Every row gives one point. Each copy is the shape, with its points in the same order, stretched, turned, moved and blurred by noise. Say if it was mirrored as well.

Shape (8 x 3):
[[ 16  16 -31]
 [ 30  15 -11]
 [-12  95  48]
 [-37 -10  20]
 [-45 -18  -3]
 [ 39 -32 -30]
 [-12 -13 -45]
 [ -6  -7  -6]]
Copy 1 (8 x 3):
[[ 43  34  13]
 [ 32  11  -5]
 [-27  62 -75]
 [-26  -4  28]
 [-19   2  51]
 [ 57 -18  46]
 [ 29  25  53]
 [  1  16  16]]
Copy 1 is: mirrored
Copy 2 (8 x 3):
[[ 13  19  -8]
 [ 26  13   3]
 [-40  88  66]
 [-48 -16   4]
 [-52 -19 -15]
 [ 32 -24 -18]
 [ -7   1 -42]
 [-13   0 -14]]
Copy 2 is: only turned
Copy 3 (8 x 3):
[[ 19   1 -48]
 [ 27   9 -26]
 [-34  81  20]
 [-33 -29   8]
 [-38 -41 -14]
 [ 45 -37 -37]
 [ -4 -29 -58]
 [  0 -17 -17]]
Copy 3 is: only turned
Copy 4 (8 x 3):
[[ -5  -6 -18]
 [ 13   0  -5]
 [ -5  90  38]
 [-34  -8  55]
 [-44 -23  37]
 [ 18 -49  -7]
 [-33 -34 -11]
 [-16 -12  17]]
Copy 4 is: only turned

Shape (11 x 6):
[[-16 -41  28  41 -27  62]
 [-24 -43 -33  44 -19  11]
 [ 30  49 -33  19   4  25]
 [ 15 -11 -18  -5 -56  21]
 [  5  43 -23  30 -17  -7]
 [ 19   3 -22 -34  15  27]
 [ -9   8   2  52 -59  59]
 [ 30 -41  43 -12   5 -46]
 [-24  37 -34 -52  48 -42]
 [-37  20 -35 -34  26  62]
 [ -7  40  13  26  48  46]]
Copy 1 (11 x 6):
[[ 13 -52  67  18 -10  69]
 [-30 -43  21  41 -16  23]
 [ 52  11 -15  21  22  26]
 [  0  12  13   9 -41  36]
 [ 44 -14 -20  18 -14   6]
 [  2  26   9  -9  33  25]
 [ 48 -38  19  23 -45  77]
 [ -7   2  84 -12  -5 -59]
 [-13   7 -42 -51  57 -43]
 [ -2  -8 -27 -32  68  66]
 [ 59 -33  18  -5  63  36]]
Copy 1 is: mirrored
Copy 2 (11 x 6):
[[-11 -62  43  53 -30  -1]
 [-18 -36 -28  43 -14   1]
 [ 13  10   2  16 -30 -95]
 [  2 -26  -4 -11 -57 -20]
 [  7  35  -8  22 -34 -54]
 [ -2 -24  13 -28   1 -65]
 [-13 -23  25  55 -76 -25]
 [ 66  -6  18 -28  32  18]
 [-22  56  -7 -48  47 -54]
 [-70 -19  28  -7   4 -71]
 [ -9   7  56  42  16 -82]]
Copy 2 is: mirrored
Copy 3 (11 x 6):
[[ 18  -8  37  15 -18  72]
 [  6 -19 -25  36 -21  26]
 [ 53  64 -19  -6  29  -9]
 [ 17  30   3 -16 -51   4]
 [ 19  53  -7  21  17 -26]
 [ 31  18 -16 -62  12   0]
 [ 18  50  26  35 -26  56]
 [ 26 -52  50 -26  -7 -53]
 [-25  14 -39 -60  67 -63]
 [-11  37 -36 -64  42  45]
 [ 34  35  14 -13  81  31]]
Copy 3 is: only turned

Shape (13 x 8):
[[ 10  20 -32  -3 -13  29  13 -64]
 [-17 -13 -24  -2  37  22  14   4]
 [-23   8   4   3 -37   4   1 -23]
 [-15 -12 -20  83 -14 -40  -5   5]
 [  2  34  20  30  33  26  10  -1]
 [-20 -12   4  -3 -31  15 -25   6]
 [ 30 -20  19  50  13 -64   5 -42]
 [ -3  17   8  26 -37  36 -19 -95]
 [  0   2  20 -13 -42  37 -13 -10]
 [-16 -18  11   0   4  15 -70  -6]
 [ -1  50 -35 -13 -38  29   0 -16]
 [ -1   3  -1   1   0   5  11   3]
 [ 77  -9 -22   0  -1  25  -3  -1]]
Copy 1 (13 x 8):
[[-15  21 -45  14 -10 -15  23 -47]
 [-19 -16  -6  -1  46  11  21   2]
 [-34  -1   5   3 -34  -9  20  -5]
 [-25 -15   0  46  -5 -42 -25  59]
 [ -5  26  33  28  30  12 -20 -14]
 [-37 -21   7 -23 -26  15  -4  11]
 [ 32 -28  22  26  -5 -86 -19   2]
 [-44   5 -24  31 -47 -31 -19 -71]
 [-17  -6   6 -14 -44  26  -4 -20]
 [-49 -31  19 -45   2  -4 -49  -6]
 [-30  51 -32 -10 -21  16  27  -8]
 [ -2  -2  10  -1   3   5  16   4]
 [ 56  -2 -38 -16  -7  16 -21  -3]]
Copy 1 is: only turned
Copy 2 (13 x 8):
[[ 25  38 -10  26   3   3 -31 -50]
 [ -7 -20 -22  -6  19  21  11  -9]
 [ -5  29  18  37 -21 -10  -5  -2]
 [-11 -43   8  95   6 -28  -3  16]
 [ 17   4  31  21  44  47  13  -1]
 [-26  14  10  17 -24   2 -19  25]
 [ 36  -2  22  58  50 -70  -6  14]
 [-10  78  20  59  16  -7 -45 -39]
 [  0  51   8  16 -19  17 -24  22]
 [-50   3  27  -8  10  -2 -47  26]
 [ 24  17  15  22 -41  30 -32 -29]
 [ 16   2   4  15   1   7   4   9]
 [ 63   2 -36   7  18  17 -55  25]]
Copy 2 is: mirrored

Shape (14 x 11):
[[ -7  58  23  29 -21 -11  23  31  11  39 -15]
 [-27  -1 -33 -30  11  59  23  60  45 -54 -22]
 [-58  -1 -20  28  27 -32  49  -7 -12  49 -42]
 [ -9 -17  53  36 -63   9  58   4   8 -32  23]
 [ 34  35  14  63  18  26  40 -15  -1  39 -20]
 [ -1   3 -27 -28 -36  38  27 -33 -25 -12 -62]
 [ 12  26  20   0  38  22  23  55  55 -45  39]
 [-67   4  23  33 -23  50   4 -45  30  50 -48]
 [ -3  69 -31  49  -4   4 -20 -31  10 -39  15]
 [-63  60  10   9  15   4 -32 -37 -19  -9 -51]
 [ 31  -1 -22  39  22  40 -13  11 -11 -13 -31]
 [  1 -34  40  16 -41  48  -1  55  -2  51  14]
 [ 47  17  -7  36   8 -27 -43  12  36 -28   4]
 [ 34 -23 -14   1 -30  -5 -11 -37  24  32  51]]
Copy 1 (14 x 11):
[[-48  30  -4   9 -18  36  -2  49   6  52 -17]
 [-58  -7 -56 -44  -5  70   0  22  29 -51  25]
 [-78 -24   0  -6   6  20  35  10   5  21 -73]
 [-45 -23  20  16 -67  43  34  -9 -14   8  48]
 [  7  22  10  42  -3  86  18  10 -15  33 -45]
 [ -5  20 -25 -64 -47  52  26 -43 -32  -8 -33]
 [-32  19 -17  32  18  51  11  59  30 -39  59]
 [-51  -8  32 -46  -3  72   3 -26  39  62 -38]
 [-58  77  -1  37  -1  51 -25 -29   6 -14  -7]
 [-68  53  48 -44   7  45 -28  -4   2   1 -51]
 [ 13   8  -8   9 -16  70 -31  -8 -13 -35 -33]
 [  5 -63 -16 -16 -28  32 -19  20  -4  58  30]
 [ -8  39 -13  46 -21  10 -29   7  48 -41  -3]
 [ 20  10 -26  28  -2 -10  15 -49  29  26  25]]
Copy 1 is: only turned
Copy 2 (14 x 11):
[[  4  32  30 -11 -43  12   8  59  19  33 -26]
 [-36 -42 -49 -26  36  21  15  35  69 -32 -11]
 [-42  21 -14  31  -9  23  20  12 -22  88 -48]
 [-20 -33  35 -12 -82  47  20  31   1 -14  52]
 [ 46   1  38  44 -21  52  11  40  26  32 -38]
 [ 23 -43 -65 -13 -47  41  -1 -21  -4  12 -47]
 [ -3  -4  28 -23  48  22  18  38  90 -25  28]
 [-54  -5  25  11 -40  76 -54  -4 -11   9 -69]
 [ 33  37  -6  41 -17  -6  -3 -11  40 -41 -26]
 [  8  53 -13 -19 -12  30  -3 -31 -26  -9 -88]
 [ 62 -35  -6  37  22  32   4  30   4  -8 -37]
 [ -7 -29  31 -26 -14  60 -47  95 -34  11  19]
 [ 48 -17  40  22  15 -54 -22  17  22 -23  -5]
 [ 36 -32  12  30 -27  14 -68   4   6  32  48]]
Copy 2 is: only turned
Copy 3 (14 x 11):
[[-28  45  32  30  -3 -12  10  16  13 -18  29]
 [-25 -84 -53 -10 -15  11  61  18  16 -68  12]
 [-62   8  12  34  35 -33  73   9  18  46 -20]
 [ 16 -47  62  15 -48 -20  49  10 -40   8  74]
 [ 20  24  28  82  40 -23   0   8  -2 -18  27]
 [ 16 -20  -3 -15  15 -39  61 -44 -23 -49 -40]
 [ 13 -54 -10   6   4  42   9  58  12 -27  78]
 [-55 -28  41  46   8 -35  18 -80  20 -11  23]
 [ 33   5  34  13 -17  57  -2 -15  34 -25 -18]
 [-46   1  64 -20  34  26   8 -39  19 -31 -48]
 [ 22 -41 -12  45  21 -12 -11  23  -1 -40 -24]
 [-36 -20  -6  36 -38 -50 -26   5 -57   6  54]
 [ 47 -23  10   3  -8   3 -44  40  39  -5  -9]
 [ 48  -1 -29  -3 -12 -19 -13 -15 -15  58  26]]
Copy 3 is: mirrored
Copy 4 (14 x 11):
[[ -3  16  36  49 -20 -18  21  28  39  46 -15]
 [-18  34 -15 -48  11  27  20  41  49 -79 -77]
 [-13 -12 -13  46  61 -37  42 -17   7  42 -24]
 [-24 -28  11  29 -71   2  62  37 -40 -31  11]
 [ 32  26  41  92   3  14  23 -33   8  -2  -2]
 [ 16  33 -38 -16 -26  41  43 -34 -21  17 -44]
 [ -5  34  66  -9  -1  -9   5  55  33 -91 -20]
 [-22 -54  18  30   3  34  40 -67  42  44 -45]
 [-59  64  26  30 -24   2 -29 -48   8  -7   1]
 [-51  20  38   2  18  11  -3 -42 -10  62 -66]
 [ 23  33  -1  47   0  28 -41 -25  -6 -39 -42]
 [ 33 -58   9  27 -25  42  -8  44  24   5   1]
 [  6  32  30  27 -46 -50 -70 -11   4 -36 -20]
 [ 28 -15  14  -2 -33 -16 -20 -45   8  -8  61]]
Copy 4 is: only turned

Shape (18 x 12):
[[ 26 -30  34  -3 -14   2 -60  52   0  60  -7  19]
 [  3  28 -13 -27  -9  -4   4  95 -18  27 -28  20]
 [ 22  -4 -41 -59 -24  12 -50   3 -38  -8 -32  22]
 [ 25 -64 -15  -7 -32 -37 -17  -1  15  15 -20 -11]
 [-18   7 -25  19 -26  -1   3  33 -23 -42  -1  11]
 [  2 -19 -26 -13   9  34  12  33   4 -58 -50 -23]
 [  0 -41   1 -42  34  35 -37 -11  50  44   4 -46]
 [ 25   7   6 -27 -41  -4  37 -10   9  15 -17  -8]
 [  4   8 -39 -22   4 -36  14  30 -34  42 -31   4]
 [-12   7 -70 -13 -44 -36  -9  -7  18   7  -4 -21]
 [-50  15  27 -26  44  15  12 -18  23 -25 -30  45]
 [-14  12  -9  22  10  -4  -5  63  -6  32 -27  17]
 [-22   2 -11 -45 -21 -14  -5  26  67  15 -43   6]
 [-53 -22   6  -8 -18 -13 -54  -1 -15 -68 -35   7]
 [ -3 -11 -12 -14  65  -6 -32 -34  -9 -38   7 -25]
 [-18 -51  11 -23 -58 -58 -18 -22 -16   0 -25 -29]
 [ 13  -5   5 -14  53 -23  -8  56  25  -6  12  19]
 [  6  -8  18   2  12  28 -66  11  14   2 -51 -36]]
Copy 1 (18 x 12):
[[ 28  -7   2 -46 -31  10 -61   9  31  73  25  16]
 [-49  -4 -40 -59   0  24 -32  51   9  64   0 -22]
 [ 14  29 -35 -82  25  -6 -61  36   5 -15 -34  48]
 [-12  12  40 -29 -12   9 -25 -18  -6  38 -36  42]
 [-41  -6 -18   1 -23  -4 -11  41 -11  -3   4  42]
 [-48 -44 -12 -16   4  52 -21  20  10 -28 -48   5]
 [ 15  -9 -10 -48  35  -3 -37 -69  40  15 -17 -21]
 [ -5  21 -26 -36  -4  40  18 -19 -23  22 -35   0]
 [-26   6  -5 -54  37 -11   3  35 -25  46 -22  -4]
 [-33  55 -15 -23  11 -36 -20 -10 -21  21 -51  20]
 [  2 -26 -20 -39  -8 -23  62  16  41 -28 -18 -21]
 [-27 -28 -10 -12  -4  -8 -14  45  10  58   2 -10]
 [-32  20 -27 -56 -23   4   4 -20  36  35 -62 -34]
 [-20 -13   9 -36 -57 -43 -31  28   6 -42 -21  33]
 [  2   0  24 -22  47 -11 -19  -5   8 -62   4  10]
 [ -8  11  28 -54 -53 -29  -9 -27 -44  20 -37  37]
 [-34   6  26 -31  19  31 -11  17  44  18  26 -18]
 [ 24 -26   2 -22 -18  10 -75   5  21  -1 -21 -22]]
Copy 1 is: mirrored
Copy 2 (18 x 12):
[[-41 -37 -25 -27   4   4 -34  39  56 -23   7  24]
 [-24 -38 -47 -31 -14 -30 -45  80  -9 -26  12 -23]
 [ 32 -18 -71  13  -1  22  -6  11 -12 -38  -2  28]
 [ 19 -10 -39  21   1 -12  25  15  61  -5 -33  -6]
 [-25  -9 -18  46 -31 -29  -6  32 -30  -3  13   5]
 [ 20 -16 -20  57 -47  13 -43  42 -18 -12 -27 -18]
 [ 58 -39  13 -19 -28  57 -61  -5  55  11   7 -42]
 [ 22  32 -21 -11 -24  32  28  33  12  18 -16  -3]
 [  3 -24 -52 -16  27 -13   9  54  -8 -10 -11 -47]
 [ 47   9 -58  13   1 -31  15  11   3  34  18 -27]
 [ -8 -11  41 -19 -31  14 -51 -35 -39 -13 -46   2]
 [-40 -38 -19  -3   8 -32 -46  60   6   7  -5 -24]
 [ 38   3 -50 -28 -45 -11 -46   5  23  16 -41 -23]
 [-41  -5 -33  55 -39 -14 -36 -38 -12 -52 -31   1]
 [ 47 -15  52  37  13  15 -33 -14 -13 -46  -2 -28]
 [-12  29 -64  21 -12   2  42 -28  45 -31 -34 -21]
 [ 18 -46  47 -23  -8 -52 -32  36  15 -46  -3 -24]
 [ 16  -9 -21  26   6  34 -88  14  38 -19 -17 -16]]
Copy 2 is: mirrored
Copy 3 (18 x 12):
[[-34  12  73 -63  48 -30 -44 -25  -8  -1   1  17]
 [-24  24  24 -58  38  -6  22  19 -49  27 -46 -35]
 [ 27  28   8 -59 -33  41 -27 -43 -14 -31 -32   9]
 [ 20 -32 -20 -47  20 -18 -29 -59  22 -11  16   3]
 [  7 -31  -9   8 -11  14  31   1 -44 -13 -12  13]
 [ 38 -47 -18   2  -7  16  -1  26 -19  -9 -43 -24]
 [ 26  11  -6 -45  60  12 -58   6  48  20  13  44]
 [  7  16 -11 -29 -23 -25  24  -5  39   4  15 -31]
 [ 14  41 -14 -42  23 -15  18 -37 -29  51 -29 -20]
 [  8   5 -52 -26  20  42  24 -54  10  14  24  -6]
 [  4  31 -25  14   9 -20   0  26   7 -35 -70  49]
 [-18   8  35 -10  53 -18  14  -8 -30  23 -36  -1]
 [-29   4 -39 -52  38   2  -4  -8  32 -17 -25  -5]
 [-31 -34 -46   8 -40  14 -39 -11 -38 -47 -39  35]
 [ 66  25 -31  28  26  12 -58 -12 -13  -4  -4  36]
 [ -5 -28 -45 -39 -45 -31 -32 -59   6   7  26  19]
 [ 27  27   2 -16  77 -23 -18  15 -38 -20 -10   9]
 [-15 -11  16   8   7  16 -85  -5  12   7 -13   0]]
Copy 3 is: mirrored

Shape (18 x 12):
[[-16  33  -7  25 -23  14  12   8  24  20  46   0]
 [ -4 -55   5 -19   5  21  -5   6 -10  33 -83 -18]
 [-16 -45 -30 -53   8  23 -57   2 -51 -31 -41  36]
 [ -3 -52  21   2 -22   6 -32 -55  -9  32 -56 -19]
 [-10 -24 -14 -34  19  -8 -48 -32 -68 -28  -5  64]
 [  4  19 -14 -22  23  24  14 -22  10  16  59 -25]
 [-43  23  17  -7 -21  14  14 -15  23 -28  38 -27]
 [-23  18  25   5  25 -17  38 -40  31  15  36   3]
 [ 15  28  46  26  -1  31  14 -11  21 -17  37   7]
 [ 17   7   1  10 -15  41  38 -11   1  -5  43  -9]
 [-14  34   0  28  27  50  -1 -29  40  18  41  -1]
 [-26  43 -24 -16 -10  64  30 -30  31   3   5  24]
 [ -2 -62  14 -23  12  22  10  -3  40  15 -54  12]
 [  5  21 -27  44  25  12  36 -40  55 -23   5 -34]
 [ 15 -37 -17  -2 -21  -8  23 -31  12  26 -48   9]
 [-29 -19 -12 -13  24  -8 -36  12 -81  -3 -48  36]
 [ -3  47  19  -8  14  36  41 -35   2  -3  11 -16]
 [ 24  50  13 -21  -2  -3 -13 -10  32   3   6  -5]]
Copy 1 (18 x 12):
[[ 20 -11 -41   0  22 -17  28  21  15   4  32 -14]
 [-54 -10  17  32  21  16 -53   3 -16  33 -77  21]
 [-22  -6   6 -30  -2  78 -68 -20  -3 -36 -42  71]
 [-26 -38   8  35  29 -15 -69 -46  29  27 -44  35]
 [  0  -7  32 -43  15  41 -52 -38  -4 -47   7  95]
 [ 30  -8  13 -11  37  29  29 -31   5  17  43 -29]
 [ -7 -28 -30  15  36   9  26  -9  25 -41  24 -26]
 [ -4  -7  38  19  49 -25  47 -14  29  -4  38   9]
 [ 47 -30  15  25  46   5  21  29  18 -23  13  -2]
 [ 31 -46  -9  18  27  17  34   0 -22   2  15  -3]
 [ 48   8 -13  30  66   2  27  14  44  20  30  -7]
 [ 22  -5 -33  -8  50  18  58   7  42  -9 -24  26]
 [-41 -16  43  43   5  34 -24  30  30  21 -50  26]
 [ 41  26  10  75   7 -12  32 -31  25   3  -3 -26]
 [-18 -24  22  20 -12 -21  -6 -23  18  33 -44  46]
 [-21  26  15 -24  29  16 -64  -9 -45 -34 -33  80]
 [ 26 -10   8   3  66  -3  47 -18  -2 -14 -17 -11]
 [ 35   0  14 -28   9 -13  -8   6  36 -15  -9 -29]]
Copy 1 is: mirrored
Copy 2 (18 x 12):
[[-29  52 -12  26 -14  19  19  39  15  25  21  30]
 [ 24 -72  60  22  21  34  -9   2   6  21 -34 -20]
 [-27 -65  41 -32   7  18 -21  -2 -28 -31 -58  37]
 [ 22 -38  75  54   3   6 -13 -42   8  19 -15  18]
 [-31 -54   5 -24  16  -6  -3 -31 -16 -36 -33  74]
 [-29  39   2  23  39  36  27   2 -38  15  15  14]
 [-40  57  34  25  -9  16  52  18   3 -12   8  11]
 [-11  35  12  34  48  14  62   3  26  15  19  38]
 [-12  61  -4  17  17  22   5   1  39 -26  27   3]
 [ -7  35 -22  40   0  46  16   9  -3 -17  16   4]
 [-44  70   3  41  45  36   1  14  29  19   3  27]
 [-37  55  -7  10   9  78  28   1  24  18 -41  27]
 [ 38 -36  65  11  41  58   3  19  29  -1 -22  12]
 [ 15  75  -1  71  40   4  35  29  14   0 -39  14]
 [ 52 -29  19  36   1  31  16  -4   8  21 -31  35]
 [-37 -85   6 -13  11 -18  -3  -2  -1  -6 -45  24]
 [-25  44  -7  24  33  40  43 -25  11   2 -11 -17]
 [  6  55  19 -27  21   8  11 -10  -4  20  -3   8]]
Copy 2 is: mirrored
Copy 3 (18 x 12):
[[-14   4 -28  37 -57   9  24 -21  12  16  28 -17]
 [ 12 -60  38 -16  37  -3  -9 -12 -31  35 -64  25]
 [ -1 -16   0 -19  46   5 -29   3 -63 -48 -57  20]
 [ 28 -55  61  13  -6 -15 -47 -27 -20   8 -55  10]
 [  4   2  -2 -13  13 -28 -37  14 -22 -76 -32  19]
 [ 24  11 -16  -1 -18  37   6 -15  36   2  29 -31]
 [-11  18  13   9 -37  15  34 -53  -4  -4  25 -46]
 [ -2  24  13  -4 -30 -22  16 -43  53   9  27 -13]
 [ 16  22  32  31 -51  11  52 -14   8  -8  44   2]
 [ 12 -22  -9  12 -44  35  45 -19  20 -15  29  -7]
 [ -6  29  18  47 -30  40  14 -20  41   9  17  -1]
 [-19  25 -13  -2 -47  47  42 -40  30  -6 -34   3]
 [  3 -23  35 -31  23  -4  -5 -48 -20  34 -29  61]
 [ 24   4   2  47  14  22  50 -68  60   4  -1  -8]
 [ 24 -49  -6  -9  -7 -23  -5 -45   8  11 -46  30]
 [-16 -29   2   4  38 -35 -10  38 -32 -42 -56   4]
 [ 20  15  23  -1 -34  27  61 -15  42  -8  -6 -32]
 [ 53  41  -1   7 -33  -6  18 -19  -2  19   1 -23]]
Copy 3 is: mirrored
